Each row of a before or after table is a point. The points were changed in one or more steps. Then noise was added and the rows were shuffled. The steps act on columns, c1 being the first. Name the steps. A step turns or swaps two columns, mirrors them in a line or flattens them onto one, adds a multiple of one to another, or multiplies or shifts one. Angles are multiples of 10 degrees, from the lower column toward the higher: turns from -170 to 170, lines from 10 to 170 but not 90. Use the fewest steps. Two steps may share a column if one is a turn and the other turns, adds or multiplies; they go together, in the order done. Otherwise the lowest column goes first.

Before:
[[ 0.17 -0.19 -0.28]
 [-0.17  0.07 -0.09]
 [ 0.20 -0.63 -0.09]
 [-0.14 -0.59 -0.19]
 [-0.52 -0.49  0.28]
 [-0.14 -0.22 -0.27]
 [ 0.57 -0.59 -0.16]
 [ 0.10  0.53 -0.15]
 [-0.51 -0.55 -0.23]
 [ 0.15 -0.28 -0.24]
 [ 0.03 -0.48  0.32]
 [-0.38  1.45  0.19]]
After, 12 rows:
[[ 0.11 -0.57 -0.14]
 [ 0.18  0.54  0.03]
 [ 0.09  0.11 -0.23]
 [ 0.30 -0.21 -0.02]
 [ 0.25 -0.27  0.08]
 [ 0.19 -0.60  0.19]
 [-0.30  1.38 -0.29]
 [ 0.40 -0.59  0.52]
 [-0.38 -0.45 -0.39]
 [ 0.17 -0.21 -0.18]
 [-0.31 -0.40  0.17]
 [ 0.05 -0.56 -0.57]]
Steps: turn c1 and c3 by 70 degrees

Before, 14 rows:
[[ 0.05  0.38 -0.04  0.10 -0.23  0.71 -0.18  0.39]
 [ 0.62  0.58 -0.29  0.09 -0.42  0.02 -0.16  0.00]
 [-0.34 -0.14  0.39 -0.07 -0.22  0.38 -0.63 -0.28]
 [ 0.18 -0.11  0.53  0.05 -0.49 -0.01 -0.57  0.02]
 [-0.45 -0.17  0.14  0.16 -0.55  0.24 -0.26 -0.15]
 [-0.06 -0.04  0.56 -0.49  0.08 -0.57  0.00 -0.12]
 [ 0.15 -0.34  0.45 -0.71  0.23 -0.10 -0.27 -0.32]
 [ 1.03  0.64 -0.33  0.75  0.03  0.10 -0.17  0.42]
 [ 0.23  0.15 -0.48  0.11 -0.39  0.26 -0.49  0.67]
 [ 0.74  0.78 -0.59  0.03  0.19 -0.20 -0.49  0.12]
 [-0.19  0.44  0.20  0.63 -0.25  0.05 -0.41  0.34]
 [ 0.72  0.26 -0.24  0.01  0.24 -0.45  0.07 -0.20]
 [ 0.37 -0.36 -0.06 -0.35  0.46 -0.51 -0.07 -0.32]
 [ 0.05 -0.36  0.24 -0.66  0.02 -0.15 -0.04 -0.25]]
After:
[[ 0.36  0.19  0.31 -0.11  0.47 -0.54 -0.22  0.41]
 [-0.48  0.04 -0.15 -0.06 -0.59  0.20 -0.12  0.26]
 [ 0.18  0.05  1.53 -0.30  0.01 -0.03 -0.48  0.39]
 [-0.35  0.00  0.85 -0.31 -0.27  0.39 -0.53  0.36]
 [ 1.06 -0.37 -0.84  0.09  0.17  0.09  0.23 -0.71]
 [ 0.21  0.07  0.95 -0.22 -0.65  0.01 -0.41  0.00]
 [ 0.72 -0.64 -1.51 -0.23  0.34 -0.20 -0.31 -0.52]
 [ 0.06  0.18  0.66 -0.23 -0.05 -0.13 -0.33  0.32]
 [ 0.73 -0.30 -0.48  0.06  0.30 -0.49  0.06  0.07]
 [ 0.28  0.19 -1.71 -0.17 -0.25  0.28 -0.31 -0.61]
 [-0.07 -0.02  1.65 -0.16 -0.11 -0.60 -0.18  0.10]
 [ 0.60 -0.47 -1.32 -0.06 -0.28  0.01 -0.13 -0.31]
 [ 0.04 -0.20 -0.38  0.01 -0.20  0.72 -0.09 -0.51]
 [-0.26 -0.17  0.35  0.01 -0.33  0.04 -0.01 -0.52]]
Steps: turn c2 and c8 by -150 degrees; turn c3 and c5 by -20 degrees; multiply c3 by 3; flatten c4 and c7 onto the line at 60 degrees

Before (8 x 12):
[[ 0.56  0.22 -0.34 -0.58  0.27  0.04 -0.49 -0.29  0.21  0.20 -0.24 -0.14]
 [-0.11  0.18 -0.01  0.12  0.05  0.36  0.33 -0.60 -0.30 -0.67  0.57 -0.10]
 [-0.13  0.64  0.72 -0.45 -0.09  0.19 -0.07  0.25 -0.21  0.14 -0.47 -0.12]
 [-0.55  0.13 -0.10 -1.09  0.40  0.19  0.21 -0.11  0.31  0.06  0.21 -0.11]
 [ 0.02 -0.21 -0.02 -0.42  0.02 -0.26  0.02  0.12 -0.07 -0.02 -0.49  0.60]
 [ 0.06  0.01  0.53  0.01  0.23 -0.31  0.02 -0.34  0.50 -0.42  0.70  0.44]
 [ 0.40 -0.36 -0.20 -0.03  0.18 -0.40 -0.77 -0.10  0.40  0.31  0.22  0.02]
 [ 0.42  0.18 -0.18  0.23 -0.06 -0.11 -0.41 -0.01  0.39  0.63 -0.09  0.18]]
After:
[[-0.03 -0.20 -0.01 -0.67  0.02 -0.37 -0.54  0.13 -0.21  0.02  0.41  0.24]
 [ 0.32 -0.36 -0.20 -0.06  0.18  0.34 -0.55 -0.09  1.18  0.40  0.30 -1.44]
 [ 0.14  0.64  0.72 -0.72 -0.08 -0.50  0.07  0.25 -0.62 -0.11 -0.01 -0.17]
 [-0.66  0.18  0.00  0.19  0.04  0.42  0.32 -0.60 -0.90 -0.10 -0.55  0.58]
 [-0.42  0.01  0.54  0.01  0.23  0.76 -0.40 -0.34  1.50  0.07  0.06  0.18]
 [ 0.20  0.23 -0.34 -0.92  0.26 -0.23 -0.20 -0.29  0.63  0.56  0.04 -0.97]
 [ 0.06  0.14 -0.10 -1.76  0.40  0.13  0.26 -0.10  0.93 -0.56 -0.25  0.36]
 [ 0.63  0.17 -0.19  0.36 -0.06 -0.05 -0.45 -0.01  1.18  0.42  0.14 -0.72]]
Steps: swap c1 and c10; multiply c4 by 1.6; turn c6 and c11 by -110 degrees; multiply c7 by 2; turn c7 and c12 by 70 degrees; multiply c9 by 3

Before (14 x 20):
[[-0.36  0.06 -0.56 -0.70  0.77  0.08 -0.13  0.07  0.08 -0.06 -0.06 -0.30
  -0.63  0.59  0.40 -0.67  0.52  0.23 -0.52 -0.32]
 [ 0.69 -0.24 -0.15 -0.58 -0.48 -0.17  0.42  0.03 -0.59 -0.50  0.09  0.62
  -0.02 -0.08 -0.18 -0.11 -0.61 -0.71 -0.31 -0.02]
 [ 0.06 -0.12 -0.37 -0.38 -0.31  0.38  0.23 -0.24 -0.20 -0.10  0.92  0.42
   0.05 -0.59 -0.54  0.03 -0.72 -0.92  0.10 -0.04]
 [-0.33  0.12 -0.20  0.47 -0.21 -0.10  0.10  0.21 -0.33 -0.22 -0.76  0.45
  -0.12 -0.21 -0.10  0.20  0.19  0.15  0.46 -0.18]
 [ 0.99  0.00 -0.03  0.08 -0.48 -0.13  0.22  0.15 -0.59  0.09  0.25 -0.09
   0.09 -0.92 -0.52 -0.35 -0.90 -0.47  0.40  0.41]
 [-0.34 -0.29  0.08 -0.34  0.48 -0.20 -0.40  0.26 -0.27 -0.52 -0.01 -0.74
  -0.71  0.53  0.43  0.51  0.44  0.36 -0.07 -0.38]
 [-0.26  0.18 -0.43  0.50 -0.58 -0.01 -0.61  0.20 -0.54 -0.29 -0.29  0.02
   0.42  0.21  0.60  0.11  0.08  0.20  0.30  0.46]
 [ 0.63  0.02 -0.24 -0.97 -0.41  0.19  0.24 -0.37 -0.47 -0.13  0.41 -0.01
   0.75 -0.38 -0.63 -0.25 -0.48  0.01  0.43 -0.27]
 [ 0.38 -0.39 -0.54 -0.31 -0.11  0.22  0.96 -0.34 -0.44 -0.86  0.23  0.00
   0.17 -0.60 -0.24 -0.23 -0.79 -0.89  0.46  0.35]
 [ 0.05  0.31 -0.32 -0.37  0.12  0.03  0.14 -0.28  0.00 -0.27  0.14 -0.46
  -0.72  1.04 -0.02 -0.01  0.54 -0.41  0.19 -0.21]
 [ 0.17 -0.10 -0.13 -0.05  0.54  0.37 -0.18  0.45  0.62 -0.63 -0.29 -0.62
  -0.31  0.79  0.21  0.09  0.13 -0.22 -0.33 -0.61]
 [-0.41 -0.30 -0.03  0.22 -0.27  0.12 -0.23 -0.08 -0.34  0.32 -1.16  0.06
   0.22 -0.06  0.33  0.55  0.30 -0.41  0.14  0.69]
 [-0.11 -0.29 -0.01 -0.61  0.32 -0.37 -0.03  0.45  0.81 -0.28  0.10 -0.21
  -0.51  0.70  0.65 -0.14  0.57  0.10  0.23 -0.24]
 [-0.24  0.68 -0.31 -0.40 -0.45  0.47 -0.34  0.36 -0.70 -0.06 -0.75  0.20
   0.00 -0.43  0.57  0.35  0.15 -0.35  0.63  0.30]]
After, 14 rows:
[[-0.41  0.69 -0.47 -0.39  0.65  0.43 -0.31  0.39  0.13  0.24 -0.86 -0.20
  -0.06 -0.48  0.57  0.29  0.17 -0.02  0.27 -0.17]
 [-0.57 -0.45 -0.52 -0.30  0.41  0.32  0.96 -0.25 -0.33 -0.04  0.16 -0.11
   0.21 -0.63 -0.26 -0.26 -0.83  0.81  0.32 -0.96]
 [ 0.01  0.22 -0.22  0.37  0.88 -0.09 -0.49  0.21 -0.18  0.23 -0.33 -0.20
   0.40  0.28  0.58  0.06 -0.01 -0.25  0.12 -0.42]
 [ 0.35  0.02 -0.18 -0.97  0.62  0.17  0.26 -0.40  0.01 -0.34  0.37 -0.22
   0.70 -0.39 -0.61 -0.34 -0.52  0.57  0.20 -0.05]
 [-0.06  0.15 -0.28  0.45  0.35 -0.10  0.08  0.21 -0.08 -0.37 -0.80 -0.09
  -0.10 -0.24 -0.15  0.23  0.17 -0.34 -0.06 -0.11]
 [-0.01  0.04 -0.52 -0.70 -0.61  0.14 -0.03  0.13 -0.49 -0.28  0.05  0.15
  -0.68  0.55  0.48 -0.69  0.45 -0.38 -0.05  0.09]
 [-0.33  0.33 -0.30 -0.34 -0.02  0.00  0.08 -0.28 -0.24 -0.31  0.17 -0.29
  -0.86  1.05 -0.05 -0.01  0.48  0.22  0.36 -0.14]
 [ 0.04 -0.26  0.49 -0.65 -0.67 -0.27 -0.11  0.41 -0.41 -0.33  0.12 -0.17
  -0.48  0.87  0.59 -0.17  0.60 -0.17  0.16 -0.16]
 [ 0.00  0.11 -0.25  0.07  0.67 -0.19  0.27  0.08  0.26  0.39  0.27 -0.11
   0.11 -0.89 -0.47 -0.34 -0.86  1.14  0.28 -0.17]
 [-0.35 -0.19 -0.23 -0.56  0.71 -0.16  0.40  0.13  0.13 -0.22  0.10  0.46
  -0.05 -0.04 -0.21 -0.20 -0.62  1.00 -0.48 -0.47]
 [-0.15 -0.03  0.06 -0.04 -0.72  0.45 -0.20  0.39 -0.41 -0.81 -0.28 -0.07
  -0.40  0.85  0.25  0.22  0.13  0.24  0.03 -0.25]
 [ 0.21 -0.32 -0.27 -0.25 -0.25 -0.17 -0.36  0.25  0.20 -0.55 -0.09 -0.24
  -0.71  0.58  0.47  0.51  0.45 -0.47  0.35 -0.22]
 [-0.76 -0.08 -0.02 -0.39  0.47  0.36  0.32 -0.26 -0.22 -0.04  0.85  0.09
   0.09 -0.54 -0.50  0.07 -0.63  0.56 -0.18  0.01]
 [-0.47 -0.30 -0.16  0.20  0.44  0.04 -0.21 -0.08  0.17  0.67 -1.08 -0.10
   0.09 -0.05  0.35  0.48  0.30 -0.05  0.02 -0.12]]
Steps: mirror c1 and c18 in the line at 30 degrees; turn c3 and c9 by 120 degrees; turn c3 and c5 by 150 degrees; mirror c10 and c20 in the line at 30 degrees; flatten c12 and c19 onto the line at 130 degrees
